Rows are points. Each copy is the shape, with its points in the same order, turned, moved and blurred by noise. Some copies are also mirrored. Which?

Shape (6 x 2)
[[ 13.9  24.4]
 [-19.9  -5.3]
 [ -4.8  -4.5]
 [-17.1 -16.3]
 [  9.2   9.5]
 [  9.2  -3.2]]
Copy 1 (6 x 2)
[[ -4.5 -27.3]
 [-20.3  14.3]
 [ -8.4   9.8]
 [-14.3  23.2]
 [ -3.0 -13.8]
 [  5.2   4.4]]
Copy 1 is: mirrored
Copy 2 (6 x 2)
[[-27.6  22.6]
 [ 13.4   9.0]
 [  1.6   4.9]
 [ 16.9  -3.5]
 [-18.2   9.9]
 [-13.1  -1.4]]
Copy 2 is: mirrored

Shape (7 x 3)
[[ -4.2  -9.2   8.5]
 [  6.3  11.0 -19.2]
 [-17.4  13.3  -9.9]
 [ -3.9 -11.0   6.9]
 [ 17.1 -17.0  21.6]
 [ 16.7 -22.6   1.9]
 [-12.1  -3.0  20.8]]
Copy 1 (7 x 3)
[[  1.6 -13.5  -6.5]
 [ -3.0  16.1  11.1]
 [-22.6  -0.5   6.9]
 [  2.7 -12.4  -9.4]
 [ 28.5 -20.7  -5.7]
 [ 24.1  -1.5 -14.3]
 [ -3.2 -28.3  -2.4]]
Copy 1 is: only turned
Copy 2 (7 x 3)
[[  6.9 -12.2   3.2]
 [-12.9  15.7  16.7]
 [  5.7   3.2  29.2]
 [  4.8 -13.9  -0.2]
 [  8.8  -9.5 -26.3]
 [-10.8 -11.9 -18.3]
 [ 22.8 -13.9   3.4]]
Copy 2 is: only turned

Shape (9 x 4)
[[-14.3  -0.4 -32.2  -5.8]
 [-16.6  17.3  -7.3  -3.6]
 [-18.1   3.8  15.4  -6.0]
 [ -1.7   7.4  -3.1  12.3]
 [-39.5  21.5 -15.1   3.9]
 [  2.5   3.9  15.4   5.7]
 [ 14.9  19.6   8.0  15.2]
 [ 11.6   7.1   9.7  -3.8]
 [ 12.5   5.1  -4.3  21.2]]
Copy 1 (9 x 4)
[[ -5.6 -12.8 -17.7 -11.2]
 [ -3.1   9.5  -9.7   7.5]
 [-14.2  18.6  11.3   3.2]
 [ 10.1  -2.1   5.6   6.4]
 [  7.6  22.9 -25.2  -6.5]
 [ -3.1   5.3  23.5  10.6]
 [ 13.4  -2.5  16.4  26.3]
 [ -8.4  -4.3  17.7  19.9]
 [ 17.5 -14.0  14.2  10.9]]
Copy 1 is: mirrored
Copy 2 (9 x 4)
[[-12.4  -0.6  -0.6  32.5]
 [-14.4 -12.5  14.4   7.8]
 [-12.2 -20.0  -3.6 -10.6]
 [-19.2   6.4   7.7  -2.9]
 [-33.4 -25.4  17.4  18.4]
 [-10.7  -0.9   1.9 -18.1]
 [-11.1  13.9  20.1 -19.2]
 [  2.8   3.3   6.1 -13.6]
 [-16.3  21.8   9.2  -7.9]]
Copy 2 is: mirrored
Copy 3 (9 x 4)
[[-12.5  22.3  -5.1 -19.3]
 [ -5.9  12.6  16.9  -1.1]
 [ -4.9  -0.4   8.0  20.1]
 [ 15.0   8.3   5.4  -3.0]
 [-11.9  35.9  22.2   4.1]
 [ 15.4  -7.9   5.1  10.8]
 [ 28.2  -7.2  17.4  -5.1]
 [ 10.9 -15.7   5.7  -1.2]
 [ 29.5   3.8   0.5  -9.4]]
Copy 3 is: only turned
Copy 4 (9 x 4)
[[-24.7 -16.2 -11.9  14.4]
 [  5.8 -15.6 -12.5   5.4]
 [ 18.3 -14.4  11.4   8.5]
 [  4.1   2.5  -5.8  -0.7]
 [  6.1 -21.4 -25.6  28.7]
 [ 13.2   3.1   9.9  -7.8]
 [ 12.2  11.1  -9.5 -19.1]
 [  4.9  -7.9   7.7 -16.4]
 [ -0.3  18.0  -8.0  -8.6]]
Copy 4 is: mirrored

Shape (9 x 6)
[[ 10.0   4.4   1.5 -25.8  -3.3   0.9]
 [  4.0   7.7  19.4   7.8 -10.0  11.1]
 [ 16.0  -9.8  17.5   4.4  -8.7  14.1]
 [ -8.2  -3.6 -18.5  10.9   8.7  15.2]
 [ -2.3  -1.0   9.7   8.8  29.1 -23.1]
 [-16.6  -7.1   0.1   8.6  -5.4 -10.7]
 [ -3.5  -7.7  -4.5  -0.8  10.0 -44.0]
 [ 12.3   6.7 -24.9   5.4  -7.3  -7.5]
 [-19.1 -10.9  -3.1 -24.2 -13.3  12.0]]
Copy 1 (9 x 6)
[[ 13.4 -13.4   2.3   5.7 -20.3 -24.2]
 [  7.9   0.3  28.5   8.9  -0.5  -0.7]
 [ 10.0 -14.8  18.6  14.3   4.5   6.1]
 [-19.7 -12.2   1.1  -9.3  -7.4   6.9]
 [ 17.7   5.3 -10.9 -21.8  15.8 -13.0]
 [  4.1  13.2  -5.8  -2.0  -4.7   8.1]
 [ 18.7  13.2 -30.4  -6.7   6.5 -15.4]
 [-15.5  -2.1 -12.1  11.3   0.0 -14.5]
 [  9.9  -4.1   6.1  -0.1 -40.2   3.2]]
Copy 1 is: mirrored
Copy 2 (9 x 6)
[[ 10.6  22.6  11.5  -6.7   8.3   8.0]
 [ 28.7   6.9 -11.3  17.8  10.1   6.8]
 [ 32.0   8.2   5.8  22.5   2.4  15.8]
 [  5.6   9.6  -0.2  20.1 -18.4 -18.6]
 [ -9.9 -21.2   9.0  15.7  16.3  -4.6]
 [  4.1 -10.6 -10.1   4.4 -11.2   4.2]
 [-10.0 -28.8  14.0 -12.4   3.5   2.3]
 [ 21.9   0.0  11.1  -8.3 -10.0 -20.0]
 [  0.4  27.1  -7.5  -1.1 -17.2  17.6]]
Copy 2 is: mirrored
Copy 3 (9 x 6)
[[ 14.8 -13.1  17.5  -1.8  -9.4   1.3]
 [  8.2   7.8  -2.1  23.4   0.6  -6.3]
 [-10.2  -0.2   7.0  25.2   0.4  -5.8]
 [ -0.3   2.9 -25.3  -9.4 -12.7   3.0]
 [  3.9  30.6   3.9 -20.8  15.3  -0.5]
 [  4.1  24.1  -6.1   1.4 -10.4  15.6]
 [  3.1  38.1  20.1 -25.7 -11.6  10.3]
 [  5.0  11.4  -1.6 -10.9 -32.1 -12.9]
 [ 14.1 -10.9  -3.3   5.4 -16.3  31.0]]
Copy 3 is: only turned
